Each row is a point. Each copy is the shape, with its points in the same order, turned, moved and blurred by noise. Say if it was mirrored as well.

Shape (8 x 2):
[[ 72  42]
 [-32  25]
 [ 23 -40]
 [-37  21]
 [-42  -2]
 [  6 -10]
 [ 29 -58]
 [ 10 -29]]
Copy 1 (8 x 2):
[[ 88 -17]
 [ 16  58]
 [ -5 -38]
 [  2  56]
 [-14  46]
 [  9   3]
 [-17 -46]
 [  2 -14]]
Copy 1 is: only turned
Copy 2 (8 x 2):
[[-26 -72]
 [-21  36]
 [ 43 -18]
 [-25  32]
 [  2  46]
 [ 24  -7]
 [ 64 -20]
 [ 30  -9]]
Copy 2 is: mirrored
Copy 3 (8 x 2):
[[ 12  69]
 [-41 -18]
 [ 41 -17]
 [-51 -16]
 [-32 -39]
 [  8  -9]
 [ 57 -21]
 [ 22 -15]]
Copy 3 is: only turned

Shape (10 x 4):
[[ 22  24  27   4]
 [-21 -50 -31 -20]
 [ -3 -50 -50  35]
 [ 73 -39 -54 -30]
 [ 40  33 -32  19]
 [-23   4  20  15]
 [ 25  33  54 -57]
 [  1  52 -33  34]
 [-39 -45 -16  29]
 [ 13 -11   2  -9]]
Copy 1 (10 x 4):
[[  5 -51   5  16]
 [-17  56  12  -9]
 [  1  55  52  29]
 [ -1  13  92 -49]
 [ 45 -30  46  12]
 [ -3  -7 -16  36]
 [-12 -73 -25 -34]
 [ 72 -16  17  31]
 [-14  48   5  44]
 [ -8  -6  19  -2]]
Copy 1 is: mirrored
Copy 2 (10 x 4):
[[ 34  20 -18   9]
 [-50 -46 -25   4]
 [-18 -74   7  17]
 [  3 -59 -67  71]
 [ 35  -8  12  51]
 [ -6  13  17 -24]
 [ 20  58 -74  -5]
 [ 11  16  39  35]
 [-38 -44  19 -35]
 [ -4 -13 -39   1]]
Copy 2 is: only turned
Copy 3 (10 x 4):
[[  0   1  25  42]
 [-63 -23 -29 -21]
 [-75  34  -6 -31]
 [-68 -38  64 -42]
 [  2  21  50 -16]
 [-15  13 -20  33]
 [ 19 -64  22  59]
 [ 24  44  17 -16]
 [-61  27 -42  -1]
 [-32 -14   8  14]]
Copy 3 is: mirrored

Shape (11 x 6):
[[-47  52   4 -22 -25 -59]
 [-56   1  11 -29  -7  33]
 [ 39  31 -59  11   6 -25]
 [ 54  19   5  12  26 -13]
 [-38 -19 -21  10 -35   8]
 [ 41  -2  -4  47  11 -15]
 [ 57  17 -18  38  44 -33]
 [-28 -44  32 -51 -63  15]
 [  6 -40  39   7   7  42]
 [-55  20  14 -23 -19 -80]
 [-27 -75  20 -43   6  27]]
Copy 1 (11 x 6):
[[-48   9 -13   6  86  -3]
 [ 15  41 -19  -1  32  55]
 [-18 -33 -17  41  -8 -46]
 [ 20 -57  15  13   3 -24]
 [-31  37  -3  -8 -10  28]
 [ -7 -37  38  13 -17 -17]
 [  7 -54  37  35  -6 -49]
 [ -2  36 -27 -84  19  42]
 [ 45  -6  25 -29 -18  42]
 [-45  27  10 -17  92 -18]
 [ 50  59   6 -53  -3  22]]
Copy 1 is: mirrored
Copy 2 (11 x 6):
[[-46   0 -53 -25 -51 -30]
 [-32 -32  34 -15  -8 -19]
 [ 64  31 -21 -39 -25 -21]
 [ 50  68  -7  14  -3   0]
 [ -4 -31   0 -51  -1  19]
 [ 39  42 -23  -4  36   4]
 [ 57  67 -24 -16  23 -22]
 [-62 -22  45 -19 -21  48]
 [ -4   8  43   4  46  13]
 [-86  27 -43 -47 -51  -6]
 [-40   7  92 -43  29  11]]
Copy 2 is: mirrored

Shape (15 x 9):
[[ 17  14 -36 -16 -36   2  13  11 -26]
 [-35 -39 -13  24  28  43  26 -23 -10]
 [ 24 -29 -40 -26 -10  10 -23  65  -3]
 [-10  19   5 -10  -1  22  12  39   3]
 [ 30  19 -38 -18   8 -24  43  50  35]
 [ 47 -30 -19  64  51  44 -34  31  26]
 [  6 -14  30  -5   2 -10   1 -20  20]
 [ -3 -21  -1  53  32 -20 -36 -21 -10]
 [-13  27   5 -11  27 -21  -5 -14  40]
 [-32 -49 -37  62  -2  15 -17  21 -46]
 [ 14  44  26  24 -44  27  20  34 -54]
 [-46  25 -30 -16  19 -49 -19  -2 -21]
 [-18 -35  46  49   2  17 -36 -22  39]
 [ 12 -14  20 -24   0  12  40  38 -12]
 [-19  42   3  31  12  23  31  58  29]]
Copy 1 (15 x 9):
[[-35  11  -6 -20 -18  48   5 -16  40]
 [-29 -48 -17  15   4 -23 -29 -23 -32]
 [-31 -19  14 -48 -49  44 -35  50  14]
 [ -7 -18   9 -19  10  33   6  35   5]
 [-36  -8 -54 -25 -34  46  44  57  22]
 [  8   9 -49 -60 -32 -14 -58  38 -53]
 [ 10  -1 -12   6 -12 -33   7  31  28]
 [ -4  14  -1 -40 -34 -58  -9  -8 -31]
 [ -8 -17 -31 -35  -5 -39  33  20  33]
 [-43   9  28 -16 -25  -3 -36 -25 -65]
 [ 12  46  12 -11  37  62  14  -9 -10]
 [-41 -28  19 -61 -27 -19  45 -13  19]
 [  4  10  -2  -1  11 -82 -38  42 -10]
 [  4 -21   2  16 -15  35   3  25   6]
 [-18  -7 -32 -29  32  30  32  48 -28]]
Copy 1 is: only turned
Copy 2 (15 x 9):
[[-26 -29  -4 -35 -49 -31 -13  35  28]
 [-19 -27 -54 -11  -1  27  29 -26   0]
 [-38 -16   9 -40  -6   4 -24  40  83]
 [ 14   6 -23 -14 -26   5 -22  23  31]
 [ 16 -18  30   8 -39 -38  -8   7  80]
 [-15  14  34 -63   3  62   7 -49  49]
 [ -8  -4   6   2  22 -19 -22  -2  -8]
 [-37  12  31 -22   8  27  33  -3 -19]
 [ -2  42   8  22  -3 -30   1  -2  11]
 [-59 -35 -12 -35 -23  75  33  28   7]
 [ 27 -14 -13 -56 -64   9 -40  55 -19]
 [-36  30   0  21 -22 -23  45  56  12]
 [-30  13   8   3  35  46 -34 -24 -34]
 [ 30 -34 -20 -21   4 -12 -22  31  33]
 [ 40  12 -11  11 -57  36 -21   0  38]]
Copy 2 is: mirrored
Copy 3 (15 x 9):
[[-12 -30 -41  24 -25 -17  -4  -8 -38]
 [ 25   4 -33  19  29  24  21 -30  44]
 [-42 -39 -93  14   7 -34 -28   5  -2]
 [-18  15 -49   3  -9  -6 -11  28   1]
 [ -8 -41 -34  35   6  -7 -51  61 -17]
 [ 36 -11 -73 -14  18 -38 -72 -13  73]
 [-25 -11  13 -16  18 -13 -13  -6  20]
 [ 17  -1  -8  12  23 -67  -7 -31  51]
 [-29  16  17  28  11 -17 -38  15  19]
 [ 28 -20 -74  28   1 -48  42 -29  51]
 [ 18  18 -50 -36 -49 -31  22  16 -40]
 [-35  19  -6  73  12 -54  12   1  -7]
 [-12   5   4 -36  -2 -26  -5 -22  90]
 [-12 -13 -44 -16  24   3   3  28 -19]
 [ 11  27 -45   9 -23  -2 -21  66  26]]
Copy 3 is: mirrored
Copy 4 (15 x 9):
[[ -1   7  -8 -44  16 -33  -5  12  25]
 [-36 -50  18  20  -9 -11  47  29 -16]
 [ 17  39  13 -17  55 -18  27  53  45]
 [ -5  36 -10 -11  -3 -17  40  17  -1]
 [-44  57 -14   8  44 -11  -5  -5  31]
 [ -5  18  35  58  20  22  -5  95 -25]
 [ 19   2  28  28   6 -19  18 -23 -11]
 [  9 -21  50   7  22  29   2  14 -50]
 [ -4  26  16  16  -7  28  20 -38  -1]
 [-21 -35  53 -42  35  -9  34  70 -32]
 [ 16  25 -33 -51 -13 -58   7  25 -47]
 [ -5  -2  19 -54  29  42  38 -35   3]
 [ 18   5  82  44 -20 -14  30  17 -46]
 [  0  19 -27  11  29 -53  43   3   4]
 [-52  69 -11  -2 -14 -17  33  22 -28]]
Copy 4 is: only turned

Shape (15 x 11):
[[ 40  12 -33 -11  16  -7 -45  15  -4  38  -9]
 [ 19   9 -30  -7 -13  -5 -39  -5  16  38  62]
 [  3  22  12  -9 -44 -15  37  44  -4 -47 -17]
 [ 21 -58  47   0   0   1  -8  11 -12 -30 -14]
 [-23  -6  25  33  39 -25  -3 -33 -26  15  22]
 [ 25   4   6 -80  13  22  22   0  86  39  -5]
 [ 36  36 -23 -39  -1  45  35 -23 -22  14 -46]
 [ -7 -43 -14  39   9  13 -10 -10  52  10  11]
 [ 22  -9   2  27  -4 -14  49  36  30 -39  23]
 [  0  15  -4 -11  -7  -9 -11 -12   5 -29 -11]
 [ 37 -30  13  24  -4 -10 -13 -44 -27 -14  19]
 [-15  17 -39 -42   4 -28 -65  15 -17  10 -18]
 [-26  -8 -42 -15 -35 -29   3 -17 -15  17 -16]
 [-41   4 -36  30 -19  -4  14  14 -24 -16  51]
 [-32  23  22   6 -38   6  19 -20  29  22   0]]
Copy 1 (15 x 11):
[[ 31  15 -26  59 -37  24   3  -2  17  23 -21]
 [ 19  30 -31  29 -65   3   8  29  -9  -1  29]
 [-23   9  -7  -7  33  -3   8  14  10 -63 -52]
 [ -5  47  36 -37  14   5   6   8  14  31 -38]
 [-28  26  52  23  -7  15   1  -1 -38  22  41]
 [ 95 -37 -16 -28  -5  -4 -19   3  41 -10  22]
 [ 19 -69 -18  33  26 -30  -6  17  -1  24 -40]
 [ 11  18   8 -21 -14  38  57  30   1  20  34]
 [-20   3  40 -17  -7  16  30  33  32 -55 -15]
 [  1  14  -4  19  13 -19  27 -10   2  -5  -3]
 [-17  29  46   8 -36 -27  32  13 -24  35 -15]
 [ 18  51 -48  69  14   9   0 -13  13  10  -1]
 [ 23  27 -14  43  35  -7  27  43 -38 -11  -6]
 [-52  27 -11  33  -1   9  19  65 -15 -27  25]
 [  8 -12 -15 -13  13   3  13   6 -50 -34  21]]
Copy 1 is: only turned
Copy 2 (15 x 11):
[[  7 -42  18  34 -30  36 -35   4  -5  19  -7]
 [ 25 -62 -37  16 -56  11 -19  32   7  17  19]
 [-24  43   1 -11  -5  68  55  -7  35  20   1]
 [-11 -13 -14  -9  56  28  31  11 -14  39 -33]
 [ -6   6 -33  40  27 -34 -16  20 -18   9  19]
 [-70 -66  39  -8 -29  34  28  81  12 -29  -3]
 [-61  -6  39  12 -36   6  -3 -23  26 -24 -44]
 [  7 -42 -14 -40   5   7   4  15 -48 -13  22]
 [-29  18 -41 -23 -11  52  62   9 -33   9  10]
 [-25  13  -2 -17  -3  18 -20  13  14  24  -2]
 [ -6 -20 -57   6  17   1 -18 -13  -3  23 -19]
 [  8 -22  41  24 -17  25 -53  15  27  65  20]
 [-21 -19   6  -2 -11  -1 -11 -36  34  24  44]
 [ 30  22 -27 -12 -41 -18  27  -9  -2  34  35]
 [ -5   0   2 -22   4  -1  23  17  37 -40  32]]
Copy 2 is: mirrored
Copy 3 (15 x 11):
[[ 32  49   8  42  43  10  30 -10  -3  10  46]
 [ 19  12 -15  66  15  -4  16  -4  -9 -43  65]
 [  6  26 -36 -46  -6  29   1  -9 -30 -26 -38]
 [ 19 -13   3 -43   7   9  36  11  26  34  24]
 [ 22 -13  56   7 -25  21   3   4 -39  23  59]
 [-15   5 -82  66  17 -33  10 -18 -35  62   6]
 [ 66  58 -15  12   9 -52 -11 -25 -30  36 -21]
 [ 13 -35  11  46   3  14 -29  -3  39  13  37]
 [ 25 -25 -39 -24  -2  52 -26 -17  -9  -6   7]
 [ 20  -3  12   8  19   5  23 -12 -26  -5  -8]
 [ 72 -21  25 -12 -17   7  35  -7   8   7  39]
 [  2  47  39  32  57 -10  49  22 -36 -19  11]
 [ 40  27  14  33  -7  -4   0  46 -24 -19 -12]
 [ 13 -12  21  -7   2  19 -45   7 -35 -65  32]
 [-21   1   3  35 -51  -3  -6  -9 -22  -2  -5]]
Copy 3 is: only turned
